Each point is reached from the start by the listed moves, each made once or not at all, plus a little noise. Say if it took an odd or an even number of moves. Then give how often each move was made.
In the rows, 128 means zero.

Moves:
(1): [162 139  75]
(2): [136 185 148]
Start: [118 150 150]
Points:
[122 149 145] => even (0, 0)
[130 203 174] => odd (0, 1)
[159 216 120] => even (1, 1)

Moves:
(1): [171 108 144 122  77  99 172 108 114]
(2): [113 163 145 103  96 126 145 123 143]
(3): [108 161 185 126 149 136 142 191 128]
(4): [137 145 123 224 122 119 150 117 120]
(5): [171 147  94 123 143 107 118 103 108]
(6): [158 115  94 132 113 185 159 135 137]
Start: [127 153 146 118 124 113 117 131 140]
Points:
[140 175 130  95  80 167 163 132 165] => even (0, 1, 0, 0, 0, 1)
[164 224 124 181 101  83 146  87 127] => odd (0, 1, 0, 1, 1, 0)
[184 154 144  95  29 138 208 110 149] => odd (1, 1, 0, 0, 0, 1)
[167 187 204  85  45 150 224 182 155] => even (1, 1, 1, 0, 0, 1)
[200 117 132 113  59 139 193 116 136] => even (1, 0, 0, 0, 0, 1)
[155 180 213 205  90  89 195 166 116] => odd (1, 0, 1, 1, 0, 0)

Moves:
(1): [144  97 137 131 109 134 125 134 107 116 124 123 104]
(2): [137 145  92 138 131 144 108  99 115 118 121  86 114]
(3): [142 138 163 121 129 138 120 131 113 117 157 115 134]
(4): [128 121 131 169 123 104 134 140 142 133 126 105 130]
(5): [140 113 107 154 117 140 128 132 121 113 109 150 158]
(6): [119 116 142 136 118 151 146 112 106 135 136 137 111]
(7): [136 141 110 102 107 122 137 113 125 120 142 123 137]
(8): [135 127 107 120  89 161 117 142 128 137 142 116 123]
(9): [168 132 164 104 112 131 142 132 135 140  93 122 141]
(10): [127 113 126 140 127 130 126 119 128 153 166 102 156]
(11): [140 108 131 140 124 134 126 107 157 123 156 138 106]
(12): [123 141 141 153 110 117 112 109 118 127 124 142 121]
Start: [132 128 147 123 124 136 115 140 110 123 132 146 141]
Points:
[206 113 193 138  32 219  89  92  40 143 170  63 120] => even (1, 1, 1, 0, 0, 1, 0, 1, 1, 1, 0, 1)
[178 118 147 179  72 180 107  75  63 140 110 118 176] => even (0, 1, 0, 0, 1, 1, 0, 0, 1, 1, 0, 1)
[187  88 166 166  52 156  98  90  84  94 213 143 160] => odd (1, 0, 1, 0, 1, 0, 1, 0, 0, 1, 1, 1)
[215  88 108 139  35 211  92 133  78 129 117  79 169] => even (1, 1, 0, 0, 1, 0, 0, 1, 1, 1, 0, 0)
[183 125 127 167  60 162  80  88  43  89 176  95 171] => odd (1, 1, 1, 0, 1, 0, 1, 0, 0, 1, 0, 1)
[194  93 152 186   7 160  88 125 102  78 185 136 131] => even (1, 0, 1, 1, 1, 0, 1, 1, 0, 0, 1, 1)
